Each row is a point. The last column is the point's height on a tilted bowl or saddle (a function of degree 2), plus a little noise. Along how many of its main directions does it bend up, bend down or stay straight?

Points (10 x 3):
[[-17  18 -20]
 [ 10   8 -10]
 [ 45  41  60]
 [ 22  39  15]
 [ 27 -12   1]
 [-19  -9 -24]
 [ -7  36 -13]
 [-19  32 -19]
 [ -4   5 -21]
 [-45  55  -9]]
Directions: 1 up, 0 down, 1 straight

Points:
[[ -9  29 -18  18]
 [ 35  -6  -3  21]
 [ 35 -20  13  21]
 [ 44  15 -15  38]
 [-41  12 -31  32]
 [ 10 -26  60  31]
 [-23 -31 -51  60]
 [ 24 -19  15  12]
 [-21  20  23   6]
 [ 18  33  -1  21]
 [  3 -18  22   2]
 [-44  -6  21  10]
 [ 22 -33  14  17]
 [ -3   8   6   0]
 [ 19  -8  27   9]]
Directions: 3 up, 0 down, 0 straight

Points:
[[-13 -27  17  42 -26]
 [-13   7   5  25 -15]
 [ 37  15  44 -29  -2]
 [  8  36  13 -13 -14]
 [  3  34  12   7 -20]
 [-21  30  -1   8 -27]
 [ 11 -14  20  60 -60]
 [ 16  14  21 -30  10]
 [ -2   9  -8  21 -21]
 [ 11  11   0 -18   3]
 [-22  14   4  -1  -3]
 [-29 -12  24  11   5]
 [-10 -30   4  14  -1]
 [-32 -24 -25 -10 -20]
 [ 10  10  -2  16 -16]
 [ -4  -6 -11   6  -5]
 [-24  23  20  25 -24]
 [ 30  10 -20 -15 -25]
 [  3  -6  17  -2  15]
 [ -2  -1  25  11   8]
 [ -8   5  11  -1   9]
 [ 19   8   3 -12   2]
 [ -4 -18  21   7  12]
 [-27  -2 -32 -22 -29]
 [-26  -2   2 -20   6]]
Directions: 0 up, 4 down, 0 straight

Points:
[[ 27   3   7  24  22 -11   8]
 [ 18  -4  29   4  25 -13  12]
 [ 13  -9  -7   0  44 -23   1]
 [ -2  12 -24 -14 -36   9   0]
 [ 39  12 -10 -20   2 -38  24]
 [ 36 -13  11 -17  36  -6  26]
 [ -9 -34  -7  -9  19   2  -5]
 [ 23 -22   8  45  37 -27  35]
 [ 39  -6  -9 -12  24  11  11]
 [-15  -9  23  35  -3  11   2]
 [ -4  26  16  38  25 -28  -4]
 [ 21  15  -5  32  13   7   3]
 [  6 -25  22 -20  34  -9  12]
 [-15 -13 -21   1  -8  38 -10]
 [ -6  -2  -3   0 -12 -10  -4]
 [-23 -12  13  26  -9   1   5]
 [ 21 -19 -25  12  27  -2   4]
 [-11   2  36   1  30   5  -4]
 [ -1  19  13   0  15  18  -4]
 [-12  15  -3  19  31 -15 -17]
 [-35 -10   1 -31  -1 -17  29]
 [  2 -11  25 -22  10   0   8]
 [-31 -16  -1   6   5 -21  12]
 [ -2  22  -7 -17  -7 -21   0]
 [-60   2 -25  26 -16   9  60]
 [  9  -8  -3  12  15  -5  -6]
 [  8  13   5  14 -41   3 -36]
 [ 16  21 -10 -18   4 -28   8]
 [-39  22 -44  -7 -44 -27  39]
 [ 12 -14   4  32  -6  25 -26]
 [  2  48  -3 -36 -26   7  28]
 [ -7   8 -31  19 -40  -8  -1]
 [-13  -7  32 -18  45  -1  -6]
 [-14 -30  33 -16  -1 -11  25]
 [  5  -7  -4 -37  13 -15  26]
 [  1   3  -2 -18 -14   6  -4]
 [ 25 -17  -6 -20   0  25 -16]
 [-12  45  -1   2 -12  29  24]
 [  3   4   3  18 -16  23 -20]
 [ 26  -7   1  22   6  16 -16]
 [ -6 -13   2  -2 -10  34 -26]
 [ -4  34 -18  -4   7 -34 -10]
 [-15 -12  23  11  45  21 -38]]
Directions: 4 up, 2 down, 0 straight
